Each point is reached from the start by the listed moves, each made once or not at all, plus a little noise. Is the number of moves made odd or even? Then give how often each move was made.
In the rows, zero is written as 128.

Moves:
(1): [144 133 156]
(2): [112 194 118]
(3): [ 83 118 153]
Start: [120 129 126]
Points:
[ 61 183 143] => even (0, 1, 1)
[ 75 118 151] => odd (0, 0, 1)
[120 202 146] => even (1, 1, 0)
[137 134 154] => odd (1, 0, 0)

Moves:
(1): [152 145 124 126 131 115 126 131 133 124 135 140]
(2): [145 166 126 155 110 143 119 135 108 132 138 117]
(3): [129 121 160 124 142 136 134 143 110 119 126 146]
(4): [158 108 136 167 128 120 118 141 143 101 121 111]
(5): [139 139 121 144 162 142 113 120 135 138 125 139]
(6): [154 124 109 126  91 160 139 121 119 132 117 148]
(7): [136 141 120 144 140 131 157 142 141 121 127 123]
(8): [126 127 112 139 131 117 119 175 126 129 107 151]
(9): [120 134 151 123 123 130 124 133 152 129 122 126]
Start: [151 118 138 126 128 186 117 152 153 163 104  80]
Points:
[182 178 137 156 110 180  93 215 160 166  94 101] => even (1, 1, 0, 0, 0, 0, 0, 1, 1)
[178 152 133 145 163 179  87 200 187 171  80 123] => even (1, 0, 0, 0, 1, 0, 0, 1, 1)
[232 144 118 205  86 230 136 180 152 138  97  67] => even (0, 1, 0, 1, 0, 1, 1, 0, 0)
[228 180  90 175 113 223  92 194 133 181  87 135] => odd (1, 1, 0, 0, 1, 1, 0, 1, 0)
[240 154 145 183  73 214 103 173 168 142  97  82] => odd (1, 1, 0, 1, 0, 1, 0, 0, 1)
[221 161 145 143  91 228 123 170 112 158 109 119] => even (1, 1, 1, 0, 0, 1, 0, 0, 0)

Moves:
(1): [154 129 120 130 142 137 132 120 156 125 119 133 143 131 110 171 143 146
 117]
(2): [141 134 143 117 112 140 128 127 141 124 113 125 132 124 103 128 106 144
 141]
(3): [149 124 153 132 127 139 130 121 110 127 130 126 115 147 138 147 130 136
 126]
(4): [123 118 119 146 124 141 112 115 142 138 130 133 124 129 119 126 131 136
 116]
(5): [131 136 126 131 131 123 135 136 123 132 123 121 108 132 111 136 137 129
 144]
(6): [154 111 103 127 138 140 118 113 135 124 120 156 125 135 122 127 120 126
 119]
(7): [136 128 120 128 133 133 147 112 156 143 139 123 116 115 140 121 132 126
 123]
(8): [118 129 123 129 137 141 124 152 143 124 120 127 107 118 138 128 132 139
 135]
(9): [134 108 142 139 125 135 132 137 123 105 106 120 128 123 116 123 156 121
 124]
(10): [125 149 146 138 115 124 133 114 129 142 115 139 123 150 112 135 146 128
 110]
(11): [125 138 140 109 110 129 118 136 131 128 147 138 114 112 121 118 138 133
 140]
(12): [128 132 136 144 131 137 134 129 136 132 139 141 136 139 124 124 127 119
 131]
(13): [119 142 124 103 119 156 123 124 130 117 143 111 148 134 134 117 125 104
 137]
(14): [115 125 122 133  85 111 144 144 129 147 124 139 106 132 121 141 148 111
 124]
(15): [126 123 130 120 126  91 124 112 131 138 144 116 149 162 148 127 118 117
 158]
(16): [130 147 168 129 117 142 120  90 118 135 114 121 130 101 127 149 130 102
 172]
(17): [123 127 126 132 128 130 146 118 123 114 125 137 125 126 142 126 135 151
 135]
(18): [109 113 141 110 148 132 146 118 128 149 136 133 129 124 125 119 123 143
 146]
Start: [126 145 137  98 147 123 132 142 129 122 132 134 142 131 118 135 122 140
 137]
Points:
[117 124 192  85 155 155 165 161 114 106 126 140  70 119 114 137 176 199
 192] => odd (0, 0, 1, 0, 1, 0, 0, 1, 1, 0, 1, 0, 0, 0, 0, 0, 1, 1)
[156 147 145 132  90 162 149 130 153 140  84 186  55 172  69 179 156 189
 135] => odd (0, 1, 1, 1, 1, 1, 0, 1, 0, 1, 0, 0, 0, 1, 0, 0, 1, 0)
[164 160 191  81  56 138 142 129 140 130 129 157 119 215  60 149 166  98
 181] => odd (0, 1, 1, 0, 1, 1, 0, 0, 1, 1, 1, 1, 1, 1, 1, 0, 0, 0)
[146 171 207  54 114 197 168  59 161 127 108 150 114 101  62 126 164 139
 219] => odd (0, 1, 0, 0, 1, 1, 1, 0, 1, 1, 1, 0, 1, 0, 0, 1, 1, 1)
[171 156 147 109  92 174 128 106 203 150 123 171 143 223  80 200 142 139
 143] => odd (1, 1, 1, 1, 0, 1, 0, 1, 0, 1, 0, 1, 1, 1, 1, 0, 0, 0)
[162 160 184  78 161 194 155 102 184 130 107 186 110  93  60 182 134 190
 238] => even (1, 1, 0, 0, 1, 1, 0, 1, 0, 0, 1, 1, 0, 0, 0, 1, 1, 1)
[121 165 174 108 149 184 169  89 160 175 164 136 118 177  99 137 151 139
 144] => even (0, 0, 1, 1, 1, 0, 1, 0, 0, 1, 0, 1, 1, 0, 0, 0, 0, 1)
[167 151 162 145 150 129 167  61 187 155 147 156 148 206 128 190 161 176
 131] => even (1, 0, 1, 1, 0, 0, 1, 0, 0, 1, 0, 1, 0, 0, 1, 0, 1, 0)
[181 136 195  88 103 127 136  95 131  99 110 168 128 189  97 140 148 172
 166] => even (0, 1, 1, 0, 0, 1, 0, 0, 1, 1, 1, 0, 0, 0, 1, 0, 1, 0)
[150 216 249  76  80 197 122  86 127 131 139 137 143 143  80 155 130 110
 197] => odd (0, 1, 1, 0, 0, 0, 0, 0, 0, 1, 1, 1, 1, 0, 0, 1, 0, 0)
